Every row gives one point. Examples show where two turns around zero, p and q, send a point. Where does a point land after both, in the order given? Backwards means that the second turn is done in reverse. Each puzzle has new turns, and all numbers are rounded.

Turn p:
[-4 41] -> [-38 -16]
[11 -8] -> [ 5 13]
[ -7 -33] -> [34  3]
Turn q:
[ -5 -42] -> [ 34 -26]
[-8 16] -> [-18   1]
[13 26] -> [-16  24]
Where do these land?
q, then p: [  3 -25] -> [ 3 25]
q, then p: [-24 -16] -> [27 10]
q, then p backwards: [-11   6] -> [-3 12]
p, then q: [32 36] -> [-40 -27]

Turn p:
[  9  26 -41  28] -> [ 29 -33  -3 -36]
[-36 -10  27 -20] -> [-35  11 -22  27]
[ 15 -31   1 -18] -> [-4  6 30 24]
[ 21  29 -16   5] -> [ 11  -4   8 -37]
[ -8 -14  28   4] -> [ -1  21 -12  22]
Turn q:
[ 21 -25 -12 -14] -> [14  8 10 32]
[-27 -30  23 -22] -> [-26 -34  20  21]
[ 3  1 13 24] -> [  0   7  16 -21]
[  8  51  -1 -24] -> [ 26 -19 -43 -17]
[ -5   4 -24  35] -> [-14  37  -4 -15]
Where do these land?
q, then p: [-17 -41  24 -23] -> [ 19  16 -27  42]
q, then p backwards: [ 17  13  -1 -14] -> [-1 -3 -3 25]
q, then p: [ -7  46 -10  13] -> [-26 -28  27 -16]
q, then p backwards: [-23   9 -24  -5] -> [-28   9  17  -5]
q, then p backwards: [ 30 -26  12  28] -> [ 47 -13   4  -8]

Turn p:
[16 -9 20  4 33 13] -> [ 16  -3  30   4 -28   4]
[ 17  49 -17 -18 -19 -17] -> [-13 -32 -36 -19   1 -32]
[ -1  22  17  -1 -21   3] -> [ -1 -15 -14 -26   3  11]
[  0 -19  -6  -7  -1  13] -> [17 10  4 11  9  1]
[17 -6 -9 51 10  5] -> [-10  39  23 -22 -18 -15]
[-28 -17 -11 -12  13   2] -> [-4  0 14 29 21  7]
[-21 -21   7 -17 -17 -18] -> [ -4   3 -21  22  13  26]
Turn q:
[-11  21 -17   3   6  20] -> [-12  23  21   0 -13  -7]
[  3   6   6 -26  -2 -16] -> [  5  10 -14  16  20   8]
[ 14  -8   1 -21 -10  -9] -> [ 16   5 -12  -2  19   9]
[ 27  19 -16  15   0 -20] -> [ 11  15 -26  -4 -13 -28]
[-27  -4   7  14  47  19] -> [-23 -23  41  19  -4 -21]
[-37 -25   0  -1  21  -5] -> [  4 -27  27  29  -6  11]
[ 20   8  18  23 -32 -19] -> [ -7  -6 -45 -20 -13   4]
[ 13 -18   0  -6 -30  31] -> [  7   3   8 -41   9  23]
Where do these land?
q, then p: [ 12 -15 -14 -11  20   4] -> [  1  -3  -1   4 -33   2]
p, then q backwards: [ 19  12 -13  11  -6  14] -> [ 26   2 -12  10   5   9]
q, then p: [-17  -4  -4  14  20  -9] -> [-7 23 -8 -6 -6 17]
q, then p: [-14  -3  76  13  -4  13] -> [ 0 15 37 44 46 25]
p, then q: [-12  -8 -11  10 -14  14] -> [-11   8   5  12  11 -18]
p, then q: [-11  14 -14  -7  -4  16] -> [  7 -14   4  16  13 -12]
p, then q backwards: [ -7  -8 -11 -22  -4 -58] -> [-19  33  31   7   2 -41]
q, then p: [ 46  -2 -12 -13  -7  -1] -> [  0 -23  -9  18 -20 -34]
p, then q: [-16  15   2   5  -2   7] -> [-2 -9 13 11 13  4]
